Rows are points. The ring and each string are closed loops that go straight from each point to the next, and from the last back to the first. Before rounding, they use only three directions, however many columns there are. How many times does the string pass through the ring? Passing back the other way cancels.

Ring, 6 rows:
.11	.38	-.10
-.07	.30	-.31
-.43	-.15	-.28
-.47	-.28	-.03
-.27	-.04	.35
.05	.28	.26
String, 19 rows:
-.42	.01	-.12
-.47	.00	-.10
-.66	-.23	-.13
-.61	-.57	-.07
-.39	-.53	.04
-.53	-.29	.30
-.49	-.05	.40
-.31	.08	.21
-.13	-.07	.06
-.15	-.05	.09
-.27	.07	.18
-.31	.08	.17
-.60	-.06	.42
-.49	-.03	.17
-.29	-.01	.01
-.21	-.21	-.10
-.35	-.40	-.25
-.59	-.37	-.37
-.64	-.04	-.23
Times through: 1
String, 23 rows:
-.40	-.20	-.52
-.66	-.11	-.43
-.58	-.03	-.17
-.50	-.01	-.05
-.70	-.26	-.01
-.55	-.49	.03
-.33	-.50	.05
-.19	-.19	.02
-.34	.01	.11
-.53	-.06	.28
-.59	-.39	.33
-.33	-.39	.09
-.22	-.27	-.03
-.34	.07	.03
-.62	-.10	-.04
-.74	-.31	-.28
-.37	-.34	-.37
-.13	-.19	-.22
-.29	.08	-.12
-.51	.23	-.32
-.43	.11	-.48
-.27	-.09	-.49
-.09	-.19	-.27
Times through: 3

Ring, 6 rows:
.52	-.24	.06	-.14
.51	-.10	.16	.00
.17	.06	.23	.01
-.09	.13	.19	-.18
-.08	-.10	.07	-.22
.28	-.26	.03	-.18
String:
.05	.10	.25	.07
.08	.23	.29	-.03
-.16	.13	.24	.02
-.12	.01	.18	-.02
.14	-.03	.15	-.12
.03	.22	.22	-.29
-.17	.25	.20	-.33
-.26	.06	.14	-.22
-.13	-.08	.11	-.11
.07	-.05	.12	-.18
-.05	-.07	.06	-.34
-.15	-.21	.00	-.27
-.06	-.29	-.02	-.22
-.02	-.31	.01	-.09
.16	-.14	.10	-.10
.48	-.18	.06	-.26
.60	-.31	.02	-.22
.52	-.31	.04	-.11
.32	-.26	.07	-.02
.33	-.11	.12	-.11
.67	-.11	.14	-.13
.85	-.14	.16	-.03
.41	-.18	.15	.10
.27	-.11	.15	.03
.38	-.01	.18	-.07
.46	.09	.25	-.04
.24	.14	.29	.11
Times through: 5
String, 22 rows:
-.01	-.12	.09	-.11
.18	-.06	.12	-.18
.11	-.18	.03	-.30
.15	-.33	-.03	-.24
.26	-.37	-.02	-.15
.74	-.32	.00	-.27
.56	-.13	.10	-.20
.31	-.12	.12	-.10
.34	-.16	.11	-.06
.40	-.11	.13	-.10
.71	-.13	.13	-.14
.94	-.17	.12	-.17
.43	-.09	.13	-.16
.26	-.13	.11	-.10
.24	-.30	.04	-.06
.33	-.37	-.03	-.19
.24	-.23	.02	-.26
.21	-.09	.09	-.22
.07	-.11	.10	-.14
-.17	-.16	.06	-.13
-.24	-.12	.06	-.21
-.27	-.16	.06	-.13
Times through: 1

Ring, 7 rows:
.49	-.08	-.23	.08	-.24	.08
.01	.21	.01	.04	-.10	.20
-.43	.37	.30	-.15	-.01	.15
-.46	.28	.37	-.32	-.04	.00
-.07	.14	.09	-.43	-.12	-.01
.42	-.01	-.27	-.34	-.20	.06
.63	-.13	-.36	-.13	-.26	.05
String:
.35	-.11	-.09	-.06	-.24	-.04
.36	.08	-.26	-.19	-.16	.17
.73	-.02	-.55	-.25	-.22	.20
.65	.00	-.49	-.32	-.21	.17
.30	.10	-.23	-.29	-.15	.15
.14	.01	.01	-.18	-.18	-.02
.27	-.08	-.08	-.37	-.22	-.10
.24	.08	-.19	-.60	-.16	.03
.12	.19	-.14	-.53	-.11	.12
.07	.20	-.09	-.39	-.10	.14
.07	.19	-.08	-.41	-.10	.12
.09	.14	-.08	-.54	-.12	.04
.16	.04	-.07	-.52	-.17	-.04
.18	-.05	.01	-.30	-.21	-.10
.36	-.06	-.18	-.40	-.22	-.04
.60	.06	-.51	-.50	-.18	.19
.53	.10	-.46	-.37	-.16	.24
.35	.08	-.25	-.23	-.16	.15
.72	-.08	-.48	-.18	-.25	.14
.94	-.35	-.47	.00	-.37	-.04
.63	-.30	-.20	.05	-.34	-.12
.49	-.23	-.12	.05	-.30	-.10
.74	-.27	-.32	.15	-.33	-.02
.68	-.26	-.27	.17	-.32	-.03
.37	-.13	-.08	.03	-.25	-.04
.18	.06	-.05	-.12	-.17	.07
.42	-.14	-.12	.04	-.26	-.03
.83	-.35	-.34	.18	-.37	-.07
.60	-.24	-.22	.04	-.31	-.07
Times through: 0

Ring, 6 rows:
.14	-.25	-.03	-.08	.05	.28	-.20	-.40
.02	-.17	-.08	.02	.56	.13	.04	-.29
-.08	.26	-.13	.28	.31	-.10	.46	.39
.05	.44	.02	.29	-.19	-.32	.44	.60
.33	.03	.32	-.08	-.01	-.42	-.14	-.22
.34	-.18	.25	-.18	-.11	-.12	-.34	-.47
String:
.30	.11	.35	-.02	.28	-.60	.01	-.14
.37	-.04	.43	-.14	.42	-.62	-.16	-.43
.43	.00	.45	-.15	-.06	-.55	-.25	-.34
.24	.07	.15	.00	-.34	-.14	-.07	-.03
.16	.05	.06	.04	-.14	-.06	.00	-.02
.20	.02	.04	.01	-.51	.09	-.10	-.01
.29	-.20	.09	-.15	-.65	.26	-.40	-.35
.16	-.05	.03	-.01	-.16	.08	-.08	-.14
.24	-.26	.19	-.16	.47	-.12	-.24	-.59
.22	-.45	.07	-.23	.36	.22	-.40	-.79
.07	-.33	-.16	-.08	.06	.50	-.21	-.44
.01	-.14	-.18	.05	.06	.38	.00	-.15
-.02	-.09	-.18	.09	.20	.30	.10	-.08
.07	.00	-.03	.07	.21	.01	.10	-.05
.11	-.17	.09	-.03	.91	-.19	.02	-.44
-.07	.01	-.09	.15	.94	-.11	.33	-.06
-.20	.39	-.31	.42	.05	.09	.64	.72
.00	.21	-.08	.21	.05	-.06	.32	.31
-.11	.49	-.23	.41	-.35	.00	.60	.84
-.03	.39	-.13	.31	-.33	-.04	.44	.63
.10	.17	.05	.13	.09	-.20	.20	.15
.14	.35	.18	.19	.17	-.55	.33	.33
.15	.58	.17	.29	-.42	-.58	.44	.73
Times through: 3

Ring, 7 rows:
.63	-.01	-.01	-.15	-.29	.04	-.37	.32	.19
.39	.24	.05	-.16	-.55	.40	.12	.23	.09
-.02	.36	.17	-.08	-.51	.44	.55	-.02	-.07
-.38	.16	.35	.01	-.05	.06	.62	-.30	-.21
-.33	.05	.33	.06	.14	-.22	.39	-.33	-.19
.17	-.03	.07	.10	.18	-.57	-.30	-.10	.02
.56	-.06	-.02	-.04	-.05	-.32	-.52	.19	.17
String:
.73	-.08	-.16	.04	.03	-.61	-.87	.23	.25
.77	-.45	.10	-.21	.15	-.29	-.76	.37	.22
.39	-.17	.17	-.16	-.04	-.04	-.21	.17	.08
.24	.18	.04	.00	-.23	-.08	-.04	.03	.05
.55	.31	-.17	.02	-.44	-.07	-.31	.21	.18
.75	.29	-.21	-.08	-.58	.12	-.39	.37	.25
.85	.21	-.14	-.22	-.70	.41	-.31	.51	.28
.58	-.14	.20	-.38	-.42	.58	-.01	.43	.14
.29	-.09	.25	-.25	-.25	.35	.13	.20	.03
.17	.26	.04	.01	-.31	.01	.09	.01	.02
.20	.55	-.08	.03	-.64	.24	.25	.04	.04
.08	.72	-.02	-.03	-.91	.66	.64	.05	-.01
-.13	.46	.24	-.16	-.71	.80	.88	-.01	-.12
-.17	-.05	.49	-.28	-.22	.60	.72	-.02	-.16
-.03	.09	.26	-.09	-.19	.18	.35	-.05	-.08
-.05	.28	.14	.02	-.26	.07	.33	-.11	-.07
-.34	.62	.08	.18	-.41	.05	.65	-.33	-.17
-.60	.49	.27	.16	-.21	.04	.87	-.47	-.28
-.55	-.03	.53	-.04	.16	.05	.74	-.38	-.30
-.35	-.27	.56	-.14	.28	.01	.50	-.24	-.23
-.06	-.05	.30	-.06	.05	-.07	.22	-.12	-.10
-.06	.22	.11	.10	-.07	-.25	.14	-.19	-.07
-.13	.41	-.03	.28	-.06	-.53	.06	-.32	-.07
-.20	.00	.18	.21	.37	-.75	-.07	-.37	-.12
-.05	-.37	.34	.01	.54	-.64	-.19	-.21	-.09
.11	-.28	.28	-.06	.29	-.36	-.16	-.06	-.03
.16	.03	.13	-.01	-.04	-.19	-.06	-.02	.01
.27	.30	-.12	.17	-.16	-.44	-.28	-.05	.08
.55	.27	-.29	.23	-.10	-.75	-.73	.05	.20
Times through: 5
